Each point is reached from the start by the listed moves, each made 0, 1 or 2 times, or once backwards (-1), plus a little noise. Say if it took an odd or an even number of moves. Then give how often each move was made.

Moves:
(1): [ 0.25 -0.04 -0.08 -0.01  0.22]
(2): [ 0.26 -0.22 -0.11  0.15  0.16]
Start: [ 0.13  0.02 -0.04  0.09  0.08]
Points:
[ 0.39 -0.21 -0.15  0.24  0.25] => odd (0, 1)
[ 1.12 -0.53 -0.42  0.38  0.85] => even (2, 2)

Moves:
(1): [-0.11  0.21 -0.13  0.47 -0.12 -0.09 -0.15 -0.13  0.09 -0.09]
(2): [ 0.02  0.09  0.29 -0.01 -0.34  0.07 -0.22  0.29 -0.06 -0.13]
(3): [-0.15  0.13 -0.15  0.04 -0.17  0.05  0.10  0.30  0.01  0.10]
(4): [-0.19 -0.05  0.26  0.09  0.21  0.41 -0.04  0.16  0.26 -0.18]
(5): [-0.01 -0.13 -0.17 -0.11  0.15  0.07  0.09  0.11 -0.17 -0.14]
(6): [ 0.06  0.03 -0.13 -0.12  0.01  0.11 -0.19 -0.06  0.11  0.00]
(7): [ 0.42  0.31  0.16 -0.07 -0.08  0.24  0.13  0.02 -0.11  0.39]
(8): [ 0.11 -0.09 -0.06 -0.32  0.07  0.27  0.27 -0.23  0.09 -0.24]
(9): [ 0.03 -0.11  0.06 -0.01 -0.21  0.10  0.07 -0.14 -0.09  0.02]
Start: [ 0.07  0.03 -0.06  0.07 -0.03 -0.26  0.22  0.03  0.09 -0.02]
Points:
[ 1.13  0.36 -0.17 -0.50 -0.43  1.07  0.90 -0.76 -0.10  0.07] => odd (1, 0, 0, 0, 1, 1, 2, 2, 2)
[-0.03  0.28  1.43  0.18 -0.72  0.81  0.06  1.54  0.00  0.20] => even (-1, 2, 1, 2, 0, -1, 1, -1, 1)
[ 0.59  0.83 -0.16 -0.21 -0.38  0.43  0.55  1.32 -0.42  0.50] => even (0, 1, 2, 0, 2, 0, 2, 0, -1)

Moves:
(1): [ 0.01  0.23  0.12  0.01 -0.25  0.11  0.00  0.23 -0.01 -0.20 -0.08 -0.14
  0.02 -0.08 -0.03 -0.37  0.12 -0.02  0.02 -0.04 -0.15 -0.08  0.13]
(2): [-0.09  0.01 -0.06 -0.06 -0.04  0.03  0.11  0.08 -0.02 -0.06  0.11 -0.17
 -0.09  0.09 -0.06 -0.11  0.06  0.06 -0.01 -0.02 -0.09 -0.05  0.06]
(3): [-0.08 -0.11  0.13 -0.13 -0.08 -0.05 -0.15  0.07  0.03 -0.28  0.15 -0.12
 -0.12  0.11 -0.22 -0.08 -0.08  0.05 -0.15  0.10  0.12 -0.21  0.14]
(4): [ 0.04  0.04 -0.01  0.07  0.12  0.10 -0.17  0.03 -0.07  0.11  0.08  0.02
  0.18 -0.05  0.11 -0.04 -0.12  0.03 -0.10  0.04  0.04  0.04  0.01]
(5): [-0.03  0.04 -0.18  0.17  0.04  0.00 -0.01 -0.04  0.00 -0.02  0.02 -0.09
  0.06  0.02 -0.01 -0.01 -0.10 -0.01  0.00 -0.05 -0.12  0.01  0.07]
(6): [ 0.01  0.00  0.13 -0.10  0.06 -0.09  0.16 -0.16  0.12 -0.10  0.04 -0.04
 -0.02 -0.11 -0.06  0.19 -0.01  0.00 -0.12  0.07 -0.04  0.02 -0.23]
(7): [ 0.10 -0.09  0.01  0.24  0.19  0.07 -0.24  0.15  0.05  0.11 -0.17  0.07
  0.04 -0.04  0.13  0.10 -0.09 -0.12  0.08 -0.22  0.05 -0.04 -0.03]
(8): [-0.25  0.03 -0.04  0.05 -0.15 -0.08 -0.17  0.15 -0.04  0.12 -0.02  0.07
 -0.11 -0.16 -0.01  0.04  0.11 -0.18 -0.10 -0.02  0.20 -0.07  0.24]
(9): [ 0.14 -0.23  0.09 -0.04 -0.08  0.01  0.04  0.25  0.01 -0.08 -0.14 -0.11
  0.00  0.02 -0.07 -0.18 -0.07  0.16  0.00 -0.05  0.04 -0.07  0.12]
(10): [ 0.02 -0.43  0.02 -0.26 -0.08  0.01  0.15  0.05  0.04 -0.19 -0.02 -0.16
  0.08  0.21  0.16 -0.17 -0.04  0.12  0.19 -0.07 -0.11 -0.03  0.00]
(11): [-0.07  0.17  0.16  0.09 -0.08  0.07 -0.19  0.20 -0.08 -0.09 -0.07 -0.01
 -0.10 -0.09 -0.18 -0.09 -0.16 -0.06 -0.14  0.15  0.07  0.00 -0.04]
(12): [ 0.04  0.07  0.16  0.02 -0.03  0.10  0.07  0.09 -0.06  0.04 -0.16  0.14
  0.07 -0.04  0.05  0.09 -0.07 -0.02 -0.03  0.03 -0.03  0.02  0.07]
(13): [-0.12  0.14 -0.01  0.02  0.05 -0.20  0.09 -0.07 -0.15  0.04  0.11  0.16
 -0.07 -0.05  0.20 -0.02  0.32 -0.06 -0.14 -0.03  0.20  0.26  0.09]
(14): [ 0.03  0.10 -0.05 -0.04  0.04  0.00  0.01 -0.01 -0.03  0.04 -0.04  0.14
 -0.05 -0.04  0.04  0.02  0.03 -0.04 -0.11  0.03 -0.02  0.13 -0.04]
(15): [-0.11 -0.06  0.11 -0.37  0.36 -0.13  0.18 -0.09 -0.10 -0.06  0.01  0.06
 -0.12 -0.12  0.16  0.04 -0.09  0.16 -0.15  0.20  0.18  0.05  0.17]
(16): [-0.09 -0.04 -0.06  0.09 -0.07 -0.13 -0.17  0.18 -0.05 -0.09 -0.04 -0.06
  0.04  0.06 -0.12 -0.04  0.02  0.00  0.02 -0.04 -0.01 -0.14 -0.04]
(17): [ 0.05  0.03 -0.02  0.17 -0.12  0.05 -0.10  0.04 -0.10  0.05 -0.07  0.08
 -0.03 -0.04  0.01 -0.02 -0.01 -0.03  0.02 -0.08  0.00 -0.04 -0.06]
(18): [-0.09 -0.10 -0.15  0.24  0.10  0.12 -0.09 -0.03  0.05  0.12 -0.08 -0.04
  0.08  0.11 -0.18 -0.01 -0.06  0.08 -0.04 -0.04 -0.10 -0.04 -0.15]
(19): [-0.02  0.02  0.08  0.04 -0.22 -0.15 -0.06  0.08  0.14 -0.01  0.03 -0.03
 -0.09  0.02 -0.02 -0.02  0.18  0.08  0.05 -0.17 -0.07 -0.06  0.02]
(20): [ 0.03 -0.16  0.02  0.04  0.05 -0.04  0.11  0.10  0.26 -0.02 -0.17  0.05
  0.05  0.00 -0.08  0.16 -0.08  0.20  0.05 -0.27  0.08 -0.03 -0.26]
Start: [-0.14 -0.03  0.16 -0.14  0.10 -0.11 -0.09  0.11 -0.22  0.11 -0.01  0.15
 -0.06  0.00 -0.10 -0.03 -0.24  0.10 -0.04 -0.02 -0.04 -0.07 -0.32]
Points:
[-0.29  0.28  0.14  1.59 -0.44  0.44 -1.81  1.70  0.56  0.21 -0.34 -0.41
  0.23  0.24 -1.10 -0.33 -0.68  0.30  0.12 -1.31 -0.35 -1.17 -0.79] => odd (1, 2, 1, 2, 0, -1, 2, 0, -1, -1, 1, 0, -1, -1, -1, 1, 0, 1, 2, 2)
[-0.60 -0.61  0.58 -0.54  0.69 -0.28 -0.07  0.70 -0.62 -0.85 -0.37  0.16
 -0.63  0.28 -0.37 -0.66 -0.30  0.72 -0.73  0.02  0.52 -0.19 -0.51] => even (1, 1, 2, -1, -1, 0, 1, -1, 0, 1, 1, 0, 2, 1, 2, 1, 2, 2, -1, 1)
[ 0.26 -1.43  0.47 -0.70  0.18 -0.36  1.03  1.04  0.82 -0.35 -0.96 -0.44
  0.33  0.56 -0.36 -0.01 -0.52  1.65  0.41 -1.00 -0.84 -0.52 -0.99] => even (0, 2, -1, 0, 0, 1, 0, -1, 2, 1, -1, 2, -1, 1, 1, 2, -1, 1, 2, 2)
[-0.15  0.05  1.04  1.14 -0.88 -0.29 -1.48  2.10  0.28 -0.99 -0.30 -0.58
 -0.25  0.06 -1.18 -1.06  0.06  0.64 -0.63 -1.26  0.05 -0.84 -1.34] => even (2, 2, 2, 2, -1, 2, 2, -1, 1, 0, 2, -1, 2, 0, -1, 2, 2, 1, 2, 2)
[-0.36 -0.71 -0.51  0.47 -0.57 -0.77 -0.77  1.27 -0.01  0.44  0.18 -0.15
  0.01  0.47 -0.20 -0.46  0.49  0.63  0.00 -1.21  0.23 -0.34 -0.06] => odd (-1, 2, 0, 2, 0, -1, 0, 1, 2, 0, -1, -1, 1, 1, -1, 2, 0, 0, 2, 1)
[-1.10  0.56  0.43  0.63  0.74  0.22 -1.21  1.05 -0.73  0.48 -0.76  1.20
 -0.39 -0.77 -0.38  0.21 -0.78 -0.04 -1.34  0.00  1.21 -0.27  0.19] => even (1, 0, 2, 1, 0, -1, 1, 2, -1, -1, 1, 2, 1, 1, 2, 0, 2, 2, -1, 2)
